Each row of a before or after table is a point. One or more steps were done to the points. Then noise was added and the rows were shuffled. The steps act on columns, c1 being the first. What was done? A step turns or swaps two columns, mirrors them in a line or flattens them onto one, adds a multiple of one to another, or multiplies or shifts one. Angles are multiples of 10 degrees, from the lower column toward the higher: turns from -170 to 170, lines from 10 to 170 but not 90. Use the fewest steps. Two steps may share a column if one is a turn and the other turns, adds or multiplies; they go together, in the order done. Otherwise the lowest column goes first.

Before, 10 rows:
[[ 14  20]
 [ 13  -9]
 [-20  40]
 [ -1   2]
 [  7 -10]
 [-13 -11]
 [-14  14]
 [  5   6]
 [  1 -13]
 [ 19   4]]
After, 10 rows:
[[-13  27]
 [  1 -14]
 [ 15   6]
 [-19  60]
 [  7 -16]
 [ 13 -22]
 [ 19 -15]
 [ -2   3]
 [  6   1]
 [-14   2]]
Steps: add -1 times c1 to c2

Before (11 x 8):
[[-25 -13  35  -4  41 -34  60   3]
 [  6 -27 -39  18  14  -4   9   0]
 [ 40  -9   2 -25 -25 -26   0   5]
 [ -8  13  12  -1  11  14  53  -2]
 [-18  16 -11 -12 -15  -5 -34   2]
 [ 17  22 -16 -12  19 -30 -34 -14]
 [ 19 -21 -45   7   8 -17   4  22]
 [  4   8 -13 -14 -12 -42 -35 -44]
 [  9 -17   2 -48 -21 -29 -33 -21]
 [ -2 -15  13 -15  30  18  33   1]
 [  1 -22  18  14   5 -11 -14  -7]]
After, 11 rows:
[[-10 -20 -44   6   7 -17  11  22]
 [-31 -14  12 -15  30  19  -7   2]
 [ 26 -17   3 -48 -21 -29  14 -21]
 [-13  -8   3 -25 -26 -27  26   6]
 [-10 -28 -39  19  15  -4   2   0]
 [ 26  20 -16 -13  18 -29  19 -14]
 [-51 -14  35  -5  40 -35 -33   5]
 [ 13 -21  20  12   3 -11   3  -8]
 [ 37  14 -11 -13 -15  -3  -1   3]
 [ 32  10 -15 -15 -13 -40  11 -44]
 [-47  13  13   0  12  16 -19   1]]
Steps: turn c1 and c7 by 110 degrees; multiply c7 by 0.7

Before, 12 rows:
[[ 10  -3  -2  33  -6  23   3  15  33  25 -44  -4 -10   3]
 [-47  22  32 -27 -42 -41   3  16 -17 -15   7   4   1   9]
 [-10 -16  42  15 -34 -29  13  23  12 -18   9  20   1   8]
 [ 13 -11 -36  31 -16   1 -15 -10  60  12  -6 -14  17  -6]
 [  0 -19 -28   7 -22  -5 -14 -12  33  24  -8  34 -18   0]
 [  4   1 -12   6  18 -13 -16  -2  51  -6 -22  23   2   2]
 [ 34  -8  -8 -11 -10  14  -3 -12  59  26 -16  10   9 -18]
 [  1 -34 -17  19  21   1  14  -6  54  42 -16  -7   6  -7]
 [  5   7  -2  12 -23 -38  34  31   1   5 -18  17  14   1]
 [-25  38  23  -4 -32 -33  24  24  12  -9  36  20 -21  16]
 [-25  27  29  11 -21 -29   9   7 -21 -14  24  25  -3 -25]
 [ 14   9   5  16 -11 -24  -5 -39  34  24 -13  10  -3  14]]
After, 12 rows:
[[ 13 -12 -37  33  -9   0   9  -9  60  16  -6 -15  18  -6]
 [  4   0 -11  14  15 -13  -8  -2  51  -4 -22  23   2   2]
 [  1 -19 -26  15 -22  -5  -7 -14  33  22  -9  34 -18  -2]
 [-25  38  23 -18 -56 -36  18  24  14 -16  37  20 -20  15]
 [  9  -2  -2  23  -8  23  24  15  34  28 -46  -4  -9   3]
 [ 33  -8  -7  -7  17  14  -9 -14  59  37 -16  10   9 -18]
 [  1 -33 -17   7  33   2  24  -6  56  43 -16  -5   6  -6]
 [ -9 -16  42   4 -45 -28  18  23  12 -19  10  19   0   8]
 [  4   6  -1 -15 -25 -38  34  32   1   6 -18  17  13   1]
 [-47  22  31 -22 -54 -42 -14  16 -18 -31   7   4   1  10]
 [-25  28  30   2  18 -29  15   9 -21 -21  24  26  -4 -25]
 [ 15   8   4  16 -31 -23   6 -41  33  30 -13   9  -4  13]]
Steps: add 0.3 times c1 to c10; turn c4 and c7 by 40 degrees; add -1.5 times c14 to c5

Before:
[[  7   9   3  -5  14  20  -8  -5  -9  11 -11  -5   7  15 -18   4  -6  -6
   -8  10   1   6  13 -20]
 [  1  -3  10   4  16 -45 -15  -9   1  10  -4  -4   9  -7 -17  -3  -9  -2
   52   7   3  -7   1   7]
 [ 16  -7 -34  -4   7  20   1  -7   8  -4   1  -9  -8  -5 -15 -37   5   7
    2  -3   1   4  -6   8]
 [ -2   6 -26   6  -8  20  -7  16   2  -9 -22  -2  15  11  19  -3 -21  -1
    8   6 -54  -6   4  -1]
 [  4  -3   7  20   1  21  -7  -5  -1  -8   3  -2 -23 -12   5 -17   1   8
   -6 -40   3  26  12 -34]
 [  1   5 -10  -2  10  10  -9  -2   3  10   7  16 -12  -4 -18  15 -20   7
  -12   8   8   5   5  -3]
 [ -4   3  -2   7  17  16 -11   6 -15  -7 -21  24  20 -11  -6   9  12   5
   19   9   0  -2   5  -9]
 [ 30  -2   6  -5   1 -33  -4  16 -13   5  -3 -12   3   1  12  17   1  -2
  -10  -5   6  13  -5 -17]
 [ 39   2   0   4  -6 -16 -14  -6   9  -9  -5  18  11  -7  -5  17  -2  -3
  -18  -4  -5  -2  10 -17]
 [  1   6 -20  -4   4   4  -1  -6   1  -1  -9  30  10 -12  -4  13  -9 -40
  -17   3  -5   3  -4   1]
 [  1   7   9   0  10   6 -12   0  -7 -10  -2  -7 -24  -6  -1   2  -3   2
  -19  12   7  -2   8   7]
 [  0  -7  13  -3   0  18   5  -4  -6  12   5 -11   3 -12  -8  13  12  -8
  -12  10 -12   0  20   7]
 [ 12   0  13   0   0  -1 -13  -8 -20   7 -19  -9  19  -5 -15  15   4  -4
    4  -6   3  32  10   0]
 [ -2   7  11  -2  -1  22   5   8 -16  -8 -60   0  12  40 -10  16 -12   2
   -6 -40  -6   3   8   3]]
After:
[[ -1   7 -27   6  -7  21  -7  17   1  -8 -22  -1  15  11  21  -3 -21  -1
    8 -53   6  -6   4  -2]
 [  1   7  10   1  10   6 -11  -1  -7  -9  -2  -8 -23  -8  -2   2  -3   1
  -20   6  11  -2   9   7]
 [ -2   8  11  -2  -1  21   4   8 -17  -8 -60   1  12  39 -10  17 -13   2
   -6  -5 -40   3   8   2]
 [  2   4 -21  -4   5   4  -1  -5   1   0  -9  31  10 -12  -5  13  -9 -40
  -16  -6   3   3  -4   1]
 [ -1  -8  13  -4   1  18   6  -3  -7  12   6 -11   3 -12  -8  11  10  -8
  -12 -12   9   1  20   6]
 [  7   9   3  -6  14  21  -9  -4  -9  11 -11  -5   7  15 -18   5  -6  -6
   -9   1  11   6  12 -20]
 [ 30  -2   7  -6   1 -34  -3  17 -13   6  -3 -11   1   1  12  17   0  -3
  -10   5  -5  13  -7 -17]
 [ -5   4  -3   6  16  16  -9   5 -16  -6 -22  24  19 -11  -6   9  12   6
   19   0  10  -1   5  -9]
 [ 39   2   0   5  -7 -16 -13  -6   8  -9  -5  17  11  -7  -4  17  -2  -2
  -17  -5  -3  -1  10 -16]
 [ 13   0  13   1  -1  -2 -12  -7 -20   6 -19 -10  20  -6 -16  17   7  -4
    3   3  -7  32  10   0]
 [  4  -3   6  19   1  20  -7  -5  -1  -7   3  -3 -22 -12   7 -16   1   8
   -7   3 -40  26  12 -34]
 [  2   4 -10  -1  11  10  -9  -3   2  10   8  16 -13  -3 -19  15 -21   7
  -12   8   9   6   5  -3]
 [ 17  -7 -32  -5   6  21   2  -7   7  -4   1 -10  -8  -5 -15 -37   4   7
    2   1  -3   4  -4   8]
 [  0  -3  11   5  17 -45 -15 -10   2  10  -2  -4   9  -6 -18  -2 -10  -2
   51   5   7  -7   1   6]]
Steps: swap c20 and c21

Before (8 x 64):
[[-12  11  15 -16 -19  -5 -18  13   3 -16   5   2  -5 -16  -6  32   4  16
   -3 -12  -5  -5   1  -1  13  18  -3 -12   5  -1   4 -14  24   2  -6   4
  -15  -2   8 -11 -26   3  -4 -14  -2  -3  -2   7  -2  10 -13  16  19  12
  -16   4  -1  16  14  -6  18   2   0   9]
 [-28  19  26   2  -5   7  10  26 -10  -6  -3   2  -4   9  -7  10  -1  -8
    5   1  14  18   7   4  14 -18  12 -14   1 -14   5  -8  28   0  14  -2
   11   8   5 -26 -24 -21   4 -16  -5 -16   4 -18 -17  -8   4  32  -8 -16
  -41  18   9  11  17  17   8   0  -7   1]
 [-12  39  24 -32  42  18   0  -8  53  -6  12 -28 -32  21 -25 -11  38   7
  -55 -24  57  11  -4 -31 -17   9 -42  24  25   0  -1  -1 -20   5 -43  19
    1  13 -30  20  48  48 -53   4 -60  12   0   7 -18 -51  28  47  -2  -3
   -2 -40 -22 -47 -15   6 -46 -39  13  18]
 [  5  -3   0   4  -7  -4  -5   9   5   7   1  24  25  -2  24  14   6  -6
    4 -14  -2 -10   2  22  -4   2   9  16  -2  -5 -13  15   5   0  35 -18
   -1  14   1  -5 -27  -2   9 -23 -26  11  -6  -5   7  -8 -20  13  29   3
  -10  25  21 -11  10   9   3  -2   3 -11]
 [ -1  -6  33  -3 -16   9  -3 -12   1  -1  -7 -20  17 -13 -23  -7   4   8
   -4  -6 -11 -15  -6  10  22 -14  -8  -2  -3 -25  12  -4   8  -9  19   5
   -1   5   3   0 -29   3  15 -16   2   1  -7   5  -1   6  -8   7  -6  17
  -12   9  -8  20   1 -17  17   0 -28  -9]
 [-18   6  17   3 -11  -3  -9  14   0   3  -5  15  12  -6  -9  22 -12   1
    5  -7  -6  -5 -13  18  12  -6  -5 -27  10  -4 -13   3  -1  20  23 -10
   -2   5  13  -6  -6  -2  11  -8  -4   7   3   4 -12   7   4  11  -1   4
    0  12  -6  10   2  30  34 -10 -17 -15]
 [  0 -15  25  -4 -16   8  21   7   2  11   7  -3   5   9  26  14 -12  15
  -11  -6   3  -2   6  29  -1   5  -9 -14  -2 -18  24 -10  14 -16 -10 -12
   -1   2  -1 -20 -15  -3   0 -12  16   7  -2  -7   9   1  -8 -11  -4  -5
  -16   7   3  24  17  -6   1 -13   4   3]
 [-15  13  11  -3   2  29   7   9  -7  15   9  -4  33 -21   6   4 -13  10
  -10  17  -3 -17  23  31   6  -1  -4 -17  18  10   1 -23  -4  -9 -14 -13
   -3   8   5  -3 -13 -10   1  -7   0   5   2   1  -8 -27   0  -2   1  -3
   -5   1  10  13   8  -7  12 -18  -8 -29]]
After:
[[-13  39  23 -32  41  17  -1 -10  54  -7  14 -29 -30  20 -24 -10  37   7
  -52 -24 -60  11  -6 -21 -19  10 -41  22  27  -1  -3   1 -22   7 -42  19
    3  14 -31  20  48  47 -56   4 -60  11  -1   6 -20 -51  28  47  -1  -2
   -2 -39 -24 -45 -15  -8 -47 -41  14  21]
 [-18   6  16   5 -10  -3  -9  15   1   3  -6  15  10  -7 -12  22 -12  -1
    5  -7  17  -5 -14 -23  13  -7  -5 -25  11  -2 -12   3  -3  21  22 -10
   -3   4  17  -4  -5  -1  10  -8  -5   6   4   2 -13   7   4  13  -1   4
   -1  11  -6  11   3  18  34 -12 -17 -15]
 [ -1  -4  33  -3 -14   9  -3 -14   0   0  -5 -21  18 -10 -24  -8   8   8
   -4  -5  15 -13  -7  13  20 -16  -7  -2  -3 -22  11  -3  10  -8  21   5
   -4   4   2   2 -29   2  16 -16   1   0  -4   2  -1   4  -9   9  -7  15
  -15   8  -8  20  -2 -10  17   2 -29  -7]
 [-30  20  27   0  -4   7  12  25 -10  -7  -5   1  -5   7  -8   9  -3  -7
    2   0  -6  18   5 -21  14 -18  11 -16   2 -13   3  -8  29   0  15  -3
   10   9   6 -26 -24 -22   3 -17  -7 -15   5 -19 -19  -6   6  33  -8 -16
  -44  17   8  13  17   4   6  -2  -8   0]
 [-11  10  13 -14 -18  -6 -19  13   3 -14   2   2  -6 -17  -7  34   4  16
   -2 -12   1  -7   3   5  13  15  -2 -10   2  -1   4 -13  24   3  -7   4
  -12  -2   8 -11 -26   3  -3 -15  -1  -2   0   7  -5  11 -10  15  20   9
  -17   2   1  16  14  -1  16   3  -1  10]
 [  7  -3   2   6  -7  -5  -4   8   6   6   0  24  24  -1  23  15   6  -5
    4 -14  18 -11   1 -15  -4   2   9  15   0  -6 -14  16   3   2  36 -20
    1  16   1  -6 -30  -1   9 -24 -26  12  -5  -4   7  -7 -22  12  29   4
   -9  22  21 -11   8  -2   2  -1   3 -13]
 [-16  13  11  -3   4  29   7  11  -8  16  11  -2  33 -21   6   4 -13   9
   -9  19  27 -17  23  -9   8  -3  -4 -15  17  10   0 -23  -4 -11 -14 -14
   -2   9   6  -3 -13  -9   1  -7  -2   5   0   1  -6 -27   1  -1   0  -4
   -5   1   9  13   6 -16  13 -17  -9 -29]
 [ -3 -15  27  -3 -14  10  19   9   3  11   9  -6   6  11  27  15 -13  12
  -13  -7  21  -2   3 -12  -1   4  -9 -13  -2 -18  23  -9  16 -17  -9 -13
   -2   3  -3 -21 -17  -4   1 -13  17   6  -1  -7  10  -1  -7 -11  -4  -4
  -16   5   3  23  16 -19   0 -13   6   3]]
Steps: turn c21 and c24 by -130 degrees; turn c24 and c60 by 40 degrees

Before, 10 rows:
[[  0 -10 -21 -17   4  -7  18  -5 -22 -45  13  14  -9  -2  -6 -12 -10  25
   12   2  18 -30  17  -9 -21 -13 -60  35  -8 -12 -10 -53  10   2 -16   2
   -6  -1 -15  -3  -4 -12 -29 -15  48  -5 -21  19 -38 -23   2 -20 -14   9
   -8 -15 -36   5  -7 -23 -22  -8  -9  19]
 [  0  37   0   0  14 -23  14  -5 -10 -19 -18 -10  -8   8 -33  -8   9 -12
   -9  -2  -8  13  -8 -12 -10  20 -21  -2 -25  16   5   8  10   5 -11 -14
   11   3 -11   4 -12  -3 -23   3  25   5  -6  24  22 -36  -3 -12 -19 -12
   -7   6 -10  37 -19   6  -6  19   1 -13]
 [ -1  13   8   6 -14 -19 -26  10  12 -19  17   8  -3  29  -7 -12  28  -8
   10  36   3 -35   5  -6  -7   7   1  -7 -16  -5 -14   2   8   2 -26  21
    0  12  -6  11 -30 -30   1  -8 -16  10  -2 -10 -22   8  34  31  26   3
    9  18 -13 -16  20  12   3  -2  19 -11]
 [ -7   7  18 -20 -22   2  -8  21 -20  -9  11  18  -1  -3   2 -24 -25  12
  -12  17  -6 -22  15   0  -5 -14  -4 -28 -10 -18  16 -15   5 -22  -7   5
   -7  30  -4 -33  18  -9   9 -11  -1 -16  -2  17  -8 -20  14   5  17   0
   25   0   0  -8  10 -10 -17 -30  19   2]
 [ -7   4 -11 -38  36   1  14 -20   9 -18  -6  -3 -12   1   6  19   5 -27
   -2  46  14   4   1 -12  -9 -21  -2  12   8  10  14 -13  10  -7  20  24
    9  18   9 -13 -21  -6 -10  12  10 -18   3 -27 -24 -23 -12  25   0  12
   -6 -21 -12  -5   1   2 -22 -16 -23   5]
 [  8   6 -30  -5 -14  11 -24 -16   6  -9 -14   6  23  21   8 -15  -9  -4
    3  29 -19  -5 -33   1  17  -1 -10  -6 -17 -18  -4  -6  19  18   9  17
   16 -20 -28   5   6  11  20   8  15  -3  38  -5 -24  22  24   8 -15   9
    1  16 -31  -4  -3   3  10   9  13  -8]
 [  0 -17  -2  -1 -12   8 -10 -15 -25  -3  19   7 -16  18   7 -11   3   7
  -22 -21  24 -20  -9  12  15  -7 -11  -6 -10 -12 -39 -18 -13 -13  13  21
   -8  22 -26  22   5   9  -6  18   8  33 -11  32 -12   5  -2   7 -15 -12
   17  -3  -7   6  -4 -31  -2  12  18  26]
 [-14  16 -20 -25   6 -21  -5 -28   7  14   8  -9 -23  -8 -32   4 -14 -15
   -8   0  -8  20  20  32 -27   1  16  -8   5  13   4   4   0  -3  10   0
    9   1 -23   7   7 -26  -2 -14  16 -26 -33  -4  -8  13  17   8  30  15
   11   3   8  24 -12   0 -27   3  -8   0]
 [ 33  -3  15  -8  -6 -17 -19   9  -9 -17  30  11 -16  15   6 -45   4 -19
   11   4  -1   0  13 -11  20  -7 -31   3  -8  15  19   5  33  10  -4  -4
   16   3  19  14  13  39   6  -7   6   3  -2  17   6 -11  -1 -11  15   8
   -2  15 -12 -23  -7  15  13  -4   0 -18]
 [ 23 -23  17 -27   0   6 -39  10 -12 -11 -12 -15  10  -6 -26 -11 -14  -2
   -8  -6  -6   4 -12   2  10  14 -16   1  -9  -1  17 -18  -5 -10  -8  27
    3  -4  15 -10 -39 -10  26  -1  16 -14   1  19   1 -14  -8  -8  -8  23
  -13   7 -20   3 -10 -23  -8  11 -17  -6]]
After:
[[ -7   4 -11 -34  36   1  14 -29   9 -18  -7  -3 -12   2   6  19   5 -27
   -1  47   4   5   0 -12  -9 -22  -2  11   9  10  14 -13  10  -7  20  23
    4  17   9 -13 -21  -5 -10  12  10 -18   3 -27 -23 -23 -12  25   0  12
   -7 -21 -13  -6   1   1 -21 -16 -23   5]
 [-14  15 -20 -26   5 -20  -5 -14   7  13   8  -9 -23  -8 -32   4 -13 -15
   -8  -1  25  20  20  33 -27   0  15  -8   6  13   4   5   0  -3  10   0
    4   1 -22   7   8 -27  -2 -14  16 -25 -32  -4  -8  13  17   7  30  14
   11   3   9  23 -12  -1 -26   3  -8   1]
 [  0 -17  -1 -24 -12   8 -10   5 -26  -3  19   7 -16  18   7 -10   2   7
  -22 -21 -13 -19  -9  12  14  -7 -12  -6 -11 -13 -39 -19 -12 -13  13  21
   -3  22 -26  22   6   9  -5  18   8  33 -11  33 -12   5  -2   7 -15 -12
   17  -4  -7   6  -4 -31  -2  12  18  26]
 [ 23 -23  17   3   1   6 -39 -29 -12 -10 -12 -15  10  -7 -27 -11 -14  -1
   -8  -5   5   3 -12   2   9  14 -16   1  -9   0  16 -17  -5 -10  -8  27
    2  -3  15 -10 -39 -10  25  -2  16 -15   1  19   0 -13  -7  -8  -8  23
  -13   7 -19   3 -10 -22  -8  11 -17  -5]
 [  0  -9 -20 -18   4  -7  17 -14 -22 -45  13  14  -9  -2  -5 -12 -11  26
   13   2  -9 -30  17  -9 -20 -12 -60  35  -7 -13 -10 -53  10   2 -16   1
   -3  -1 -15  -3  -4 -12 -29 -15  49  -5 -21  19 -38 -25   2 -20 -14   9
   -7 -15 -36   5  -7 -24 -22  -8 -10  19]
 [ -6   7  18  14 -22   2  -8 -26 -21  -9  11  18  -1  -3   2 -24 -25  12
  -11  16   0 -23  15   0  -5 -14  -5 -28 -10 -19  16 -14   6 -22  -7   5
   -2  30  -4 -33  18  -9   9 -11  -1 -16  -2  17  -8 -19  14   6  17   0
   25   0   0  -8  10 -10 -17 -30  19   2]
 [ -1  13   7   8 -14 -18 -26   1  12 -19  17   8  -3  29  -7 -12  28  -8
   10  36  -8 -36   5  -6  -7   7   1  -6 -17  -5 -13   2   8   2 -27  21
    0  12  -6  11 -30 -31   1  -7 -16  10  -2 -11 -21   8  35  31  26   3
    9  18 -13 -17  20  13   2  -1  18 -12]
 [  8   6 -30  -6 -14  11 -24   1   6  -9 -14   6  24  20   8 -15  -9  -4
    3  29  24  -6 -32   1  18  -1 -10  -7 -17 -18  -5  -6  19  18   9  17
    6 -21 -29   5   7  10  19   8  15  -3  38  -5 -24  22  24   8 -15   9
    0  15 -31  -4  -3   3  11   9  14  -8]
 [  1  36   0   0  14 -22  15   1 -10 -18 -18 -10  -9   8 -33  -8   8 -12
   -9  -2   9  14  -9 -12 -11  20 -20  -1 -25  16   5   8  10   5 -11 -14
    4   4 -11   4 -12  -3 -24   3  25   4  -6  24  21 -37  -3 -12 -19 -11
   -8   6 -10  36 -19   7  -7  19   1 -13]
 [ 32  -3  15   6  -7 -17 -19  -9  -9 -17  30  11 -17  15   5 -45   4 -20
   11   5  -2   0  13 -12  20  -6 -31   4  -7  15  19   5  33  10  -3  -5
    6   3  19  14  13  38   6  -6   6   3  -2  17   6 -11  -1 -10  15   8
   -1  15 -12 -23  -6  15  13  -4   0 -18]]
Steps: turn c4 and c8 by 110 degrees; turn c4 and c21 by 150 degrees; multiply c37 by 0.4
